Each row of a before or after table is a point. One or more steps were done to the points. Then noise was added and the rows were shuffled. The steps act on how far a point lies along the listed directions, d1 being the first. Write out the steps. A step turns or swaps two directions, mirrors them in a line or flattens them onto one, adds a multiple of one to another, or multiplies one. Angles are multiples of 10 degrees, from the lower direction toward the higher: turns from -170 to 170, lines from 10 to 170 but not 90. Use the fewest steps. Two steps may share a direction if one is a turn and the other turns, adds or multiplies; they go together, in the order done. Otherwise the lowest direction goes first.

Directions:
(1): [-1.76  0.97]
(2): [-0.97 -1.76]
Before (10 x 2):
[[ 1.11  0.00]
 [-0.23 -0.09]
 [-0.07  0.28]
 [-0.28  0.32]
 [-0.36 -0.22]
 [ 1.04 -0.53]
 [ 0.34  0.36]
 [ 0.42  0.07]
 [-0.08 -0.11]
 [ 0.11  0.23]]
After, 10 rows:
[[ 0.43 -0.03]
 [-0.48  1.12]
 [ 0.21 -0.11]
 [-0.50 -0.01]
 [ 0.01 -0.47]
 [ 0.14  0.03]
 [-0.20 -0.12]
 [-0.11 -0.24]
 [-0.34  0.24]
 [-0.87  0.72]]
Steps: turn d1 and d2 by 140 degrees

Directions:
(1): [ 0.71 -1.40  2.14  1.48 -1.68  0.24]
(2): [-1.56 -1.44  0.93 -2.25 -0.08  1.29]
(3): [-1.80  0.69  1.84  1.03  1.80 -0.82]
(4): [ 1.73 -1.67  0.46 -0.90  1.70 -1.56]
(5): [-0.50  0.85  0.55 -1.32 -1.75 -2.45]
(6): [ 1.63  2.02  1.66 -1.11  0.31  1.12]
Before, 12 rows:
[[-0.44 -0.20  0.27 -0.94 -1.16  0.41]
 [-0.25  0.37  0.04 -0.53 -1.35  0.16]
 [-0.34 -0.47  0.31  0.05 -0.55 -0.09]
 [-0.11  0.19  0.27  0.00  0.35  0.47]
 [-0.04  0.39 -0.12 -0.07 -0.63  0.28]
 [ 0.31  0.32  0.36 -0.12 -0.05  0.29]
 [-0.93 -0.44  0.33  0.13 -0.97 -0.02]
 [ 0.38  0.26  0.06  0.18  0.36  0.38]
 [-0.13 -0.55  0.00 -0.42 -0.92  0.66]
 [ 0.00  0.30 -0.10 -0.32 -1.41  0.72]
 [ 0.08  0.21 -0.42  0.00  0.51  0.00]
 [ 0.67 -0.01  0.12 -0.01  0.31  0.02]]
After (12 x 6):
[[ 0.28  0.24  0.34 -0.27  0.08  0.30]
 [ 0.68 -0.01  0.53  0.18  0.06 -0.22]
 [-1.36 -0.46 -0.67 -0.65  0.51  0.95]
 [ 0.04  0.15  0.14 -0.42  0.70  0.02]
 [ 0.17 -0.19 -0.72 -0.66  0.12  1.54]
 [-0.59 -0.29 -1.13 -1.63  0.50  0.93]
 [ 0.55  0.08  0.54  0.02 -0.42 -0.35]
 [-1.12  0.34 -1.41 -1.90  0.68  1.41]
 [ 0.26 -0.04 -0.16  0.12  0.02  0.73]
 [-0.86 -0.31 -0.30 -0.60  0.12  0.45]
 [ 0.50  0.15  0.02  0.51 -0.01 -0.50]
 [-0.35  0.20 -0.75 -0.49  0.03  1.48]]
Steps: multiply d2 by 2.5; turn d1 and d2 by 60 degrees; turn d4 and d5 by 90 degrees

Directions:
(1): [-0.09  0.70 -1.22  2.05  1.31 -1.00  0.27  2.29  0.87  1.07 -2.46]
(2): [-1.43  2.01  0.76 -0.43  2.41  0.46  0.29 -1.77 -1.88  1.45 -0.67]
(3): [ 2.16 -1.16  0.18 -0.27  1.72  1.44  2.00  1.57 -0.94  1.22  1.48]
(4): [ 1.54  0.85  1.36  1.65  1.36 -0.16 -1.07 -1.43  2.68  0.49  1.40]
Before, 10 rows:
[[ 0.02 -0.39  0.20 -0.40 -0.65 -0.15 -0.42 -0.06 -0.09 -0.16  0.23]
 [ 0.84  0.39 -0.01  1.02  0.36 -0.25 -0.31  0.06  1.50 -0.06 -0.08]
 [-0.35 -0.05  0.27 -0.70  0.26  0.70  0.67  0.15 -1.38  0.27  0.32]
 [-0.25 -0.04  0.36  0.15  0.02 -0.02 -0.19 -0.59 -0.15  0.15  0.13]
 [ 0.30 -0.61 -0.29 -0.55 -0.22  0.13  0.33  0.67 -0.57 -0.06  0.19]
 [-0.14  0.61  0.05  0.43  0.19 -0.41 -0.50 -0.50  0.42  0.08 -0.23]
 [ 0.34 -0.44  0.11 -0.55 -0.28  0.39  0.37  0.29 -0.05 -0.25  0.89]
 [-0.21  0.42  0.24  0.09  0.67 -0.05 -0.18 -0.42 -0.70  0.64 -0.20]
 [-0.32 -0.33  0.28 -0.61  0.11  0.16 -0.06 -0.61 -0.52 -0.30  0.84]
 [ 0.09 -0.27  0.41 -0.21 -0.43  0.11 -0.39 -0.63  0.44 -0.31  0.51]]
After, 10 rows:
[[ 0.30 -0.67 -0.35  0.38 -0.40 -0.01  0.38  1.62  0.08 -0.04 -0.23]
 [ 0.43 -0.67 -0.20 -0.01  0.53  0.18  0.45  0.72 -0.17  0.07  0.65]
 [-0.05  0.22 -0.25 -0.01  0.69  0.22  0.62  0.83 -0.33  0.44 -0.17]
 [ 0.33 -0.13  0.47 -0.19  0.64  0.53  0.31 -0.20 -0.18  0.44  0.43]
 [-0.23 -0.03 -0.54 -0.16  0.10 -0.16  0.15  0.71 -0.66  0.21 -0.68]
 [-0.22  1.15  0.40  0.25  0.68 -0.10 -0.58 -1.41  0.52  0.04 -0.06]
 [ 0.31 -0.46  0.23  0.23 -0.02  0.02  0.00  0.01  0.13  0.15  0.46]
 [ 0.59 -0.55 -0.01  0.45 -0.44 -0.32 -0.57  0.30  0.49 -0.11  0.27]
 [ 0.29  0.10  0.32  0.00 -0.21  0.01 -0.43 -0.82  0.32 -0.20  0.55]
 [ 0.14 -0.19  0.22 -0.47  0.22  0.18  0.16  0.14 -0.62  0.38  0.18]]
Steps: turn d1 and d3 by -90 degrees; mirror d2 and d4 in the line at 80 degrees

Directions:
(1): [-0.76  0.73 -2.50  0.62 -0.77  2.71 -1.19  2.03  2.41 -0.93  1.46  0.28
  0.62  1.54 -1.01 -1.52 -1.08 -0.01  0.88 -1.50]
(2): [-0.84  2.08  0.86 -2.67 -1.51  0.57 -0.44 -2.21 -2.01 -0.29  1.11  2.60
  0.80  2.34  0.60  0.04 -0.99 -0.09  0.42 -0.16]
(3): [ 1.03 -0.23  0.44 -1.01  1.48  0.95  0.78  0.49 -0.83 -3.58  1.47 -2.17
 -1.15  0.83  1.64  1.68  0.22 -1.99  1.29 -0.72]
(4): [-3.10 -0.79 -0.62 -1.14 -1.07  0.79  1.39  0.29 -1.15 -0.52 -1.53 -0.86
  0.68 -2.90  0.59  0.68 -2.44  0.82  1.13 -1.54]
Before (10 x 20):
[[ 0.24 -0.06 -0.12  0.31 -0.12  0.13  0.08  0.36  0.17 -0.17 -0.15 -0.17
   0.38  0.04 -0.25 -0.06 -0.12  0.09  0.12 -0.10]
 [-0.20  0.00  0.69 -0.79 -0.33 -0.39  0.16 -0.53 -0.58  0.12  0.14  0.45
   0.10 -0.08  0.58  0.33 -0.20 -0.03  0.08  0.20]
 [-0.45  0.14  0.09 -0.35 -0.65 -0.29 -0.21 -0.23 -0.01  0.48 -0.30  0.71
   0.13  0.31 -0.19 -0.41 -0.17  0.17 -0.07 -0.02]
 [-0.62 -0.47  0.01  0.42  0.19 -0.48  0.28  0.26 -0.05  0.93 -0.58 -0.30
   0.51 -1.08 -0.16 -0.01  0.13  0.41  0.01 -0.17]
 [-0.13  0.45  0.57 -0.47  0.11 -0.42  0.26 -0.56 -0.80  0.17 -0.10 -0.15
  -0.13 -0.07  0.31  0.39  0.32 -0.11 -0.05  0.01]
 [-0.19 -0.19 -0.65  0.06  0.35  0.27 -0.11  0.35  0.41 -0.44  0.27 -0.70
  -0.32  0.12  0.07 -0.18 -0.19 -0.27  0.15 -0.22]
 [-0.89  0.37  0.36 -0.61 -0.70 -0.63 -0.16 -1.00 -0.61  1.35 -0.38  1.19
   0.93  0.04 -0.16 -0.12 -0.57  0.72 -0.38  0.06]
 [-0.05  0.35 -0.45  0.60 -0.30  0.10 -0.46  0.22  0.86  0.59  0.39  0.75
   0.34  0.39 -0.55 -0.93  0.28  0.24 -0.29  0.03]
 [ 0.71  0.16 -0.40  0.62  0.06  0.29 -0.80  0.27  1.29  0.51  0.41  0.58
   0.13  1.04 -0.80 -1.13  0.34  0.23 -0.56  0.27]
 [-0.80 -0.22  0.40 -0.77 -0.07 -0.31  0.66 -0.23 -0.93 -0.03 -0.38  0.01
  -0.05 -0.67  0.29  0.26 -0.55  0.42  0.09 -0.13]]
After:
[[-0.67  0.52  0.09 -0.26 -0.34 -0.17  0.06 -0.35 -0.42  0.68 -0.29  0.22
   0.24 -0.27 -0.10 -0.08 -0.07  0.31 -0.07 -0.19]
 [-0.85 -0.50 -0.26  0.74 -0.39 -0.89 -0.15 -0.02  0.51  2.10 -1.10  0.47
   0.85 -1.15 -0.78 -0.52 -0.30  1.17 -0.73  0.15]
 [-0.96 -0.27  0.25 -0.56 -0.25 -0.38  0.54 -0.18 -0.73  0.40 -0.60  0.19
   0.08 -0.85  0.06  0.02 -0.58  0.69 -0.03 -0.08]
 [-0.20 -0.71  0.08  0.27  0.85 -0.16  0.60  0.61 -0.21 -0.35 -0.12 -1.28
   0.04 -0.96  0.38  0.58  0.28 -0.30  0.47 -0.41]
 [ 1.17 -0.23 -0.33  0.85  0.62  0.27 -0.56  0.61  1.35 -0.08  0.49 -0.23
  -0.26  0.83 -0.55 -0.76  0.66 -0.16 -0.44  0.27]
 [ 0.45 -0.06  0.10  0.17  0.07  0.05  0.16  0.24 -0.04 -0.43 -0.02 -0.32
   0.26  0.16 -0.04  0.15  0.01 -0.11  0.16 -0.04]
 [-0.32 -0.28 -0.10  0.31 -0.44 -0.53 -0.19  0.17  0.49  0.87 -0.67  0.35
   0.07 -0.25 -0.45 -0.55  0.06  0.35 -0.30  0.10]
 [ 0.47 -0.13 -0.32  0.99  0.33 -0.12 -0.22  0.57  0.99  0.22  0.33 -0.08
  -0.07  0.04 -0.38 -0.60  0.70 -0.07 -0.31  0.15]
 [ 0.03  0.10 -0.17 -0.41  0.37  0.07 -0.08 -0.21 -0.12 -0.59  0.48 -0.44
  -0.39  0.55  0.36  0.07 -0.04 -0.48  0.13 -0.04]
 [-0.67 -0.06  0.23 -0.33 -0.76 -0.39 -0.08 -0.30 -0.05  1.01 -0.28  0.85
   0.48 -0.48  0.03 -0.26 -0.42  0.58 -0.14  0.16]]
Steps: flatten d1 and d4 onto the line at 120 degrees; multiply d2 by 1.6; turn d2 and d3 by -70 degrees
